Each row of a before or after table is a point. The points were changed in one or more steps. Then noise was added and the rows were shuffled. The steps act on how far a point lies along the listed directions, d1 being the first. What was done? A step turns or swaps two directions, mirrors them in a line or flattens them onto one, adds a multiple of one to another, or multiplies one. Angles are multiples of 10 degrees, from the lower direction toward the higher: turns from -170 to 170, lines from 10 to 170 but not 90. Use the fewest steps. Two steps may share a direction if one is a turn and the other turns, adds or multiplies; they go together, in the order done. Otherwise the lowest direction goes first.
In the rows, 128 means zero.

Directions:
(1): [110 128  55]
(2): [ 99  59 135]
(3): [ 60 158 144]
Before (11 x 3)
[[136 115 103]
 [149 135 127]
 [106 124 162]
 [135 121 139]
 [130 149 152]
 [101 160  93]
 [122 136 110]
 [157  98 147]
 [132 116 130]
 [122 140 146]
 [129 152  87]]
After (11 x 3)
[[156 111 195]
 [142 166 202]
 [125 111 214]
 [126 139 136]
 [134 136 164]
 [114 147  62]
 [119 121  73]
 [124 117   7]
 [150 137 136]
 [140 112 174]
 [108  93   9]]
Steps: multiply d1 by 3; swap d2 and d3

Directions:
(1): [196 127 176 103]
(2): [177 108  88 185]
(3): [111 146 185 189]
(4): [112  45 149 128]
Before (14 x 4)
[[ 65 106 133  52]
 [227 137 101 148]
 [148  78 156  91]
 [ 97 210 117 101]
 [193 123 153 124]
 [ 90 196 138 152]
 [ 76 178 166 131]
 [ 71 224 145 106]
 [216 106 146  83]
 [138  93  88 106]
 [ 99 195 105 143]
 [165 154  96 139]
 [ 92 206  92 125]
 [165 120 142 112]]
After (14 x 4)
[[ 75 196 152  91]
 [ 45 171 142 109]
 [134 122 164 175]
 [ 71 159 105  82]
 [212 109 191 121]
 [ 57 149 129  99]
 [194 132 138 156]
 [179  92 156  95]
 [141  60 195  95]
 [ 96 178  86  94]
 [ 77 209 109  80]
 [159 125 149 124]
 [111 105 161 109]
 [142 212 122 188]]
Steps: mirror d1 and d3 in the line at 170 degrees; swap d2 and d4

Directions:
(1): [ 74 163 131  91 120 138 107 223]
(2): [125  88 145  28 103 163 115  93]
(3): [106 177  39 126 135 178 107  90]
(4): [105 124 129 162  20 153 162 126]
Before (9 x 8)
[[ 56 156 104  47  63 158 100 217]
 [135 131 106 201  97 137 158 152]
 [118 134  86 177 147 131 137  94]
 [ 95 138 124 161  43 147 152 137]
 [117 168 106 188 114 130 141 118]
 [131 161 111 102 169  99 117 118]
 [151 113 120 127 127 125 122  94]
 [ 93 147 111 151 121 130 140 172]
 [119 112 206  41 114 131 120 129]]
After (9 x 8)
[[125 162  96  87 165 114 113 108]
 [ 90 158 104 148 131 133 134 181]
 [ 92 152 113 181  59 141 151 147]
 [118 147  49 173 165 147 126  70]
 [ 31 185  80  52  54 173  91 243]
 [119  92 248  50  84 117 137 159]
 [154 114 118 128 126 128 125  83]
 [116 183  81 189 138 138 127 109]
 [142 137 101 210 122 128 150 151]]
Steps: multiply d1 by 1.3; turn d2 and d4 by 20 degrees; multiply d3 by 2
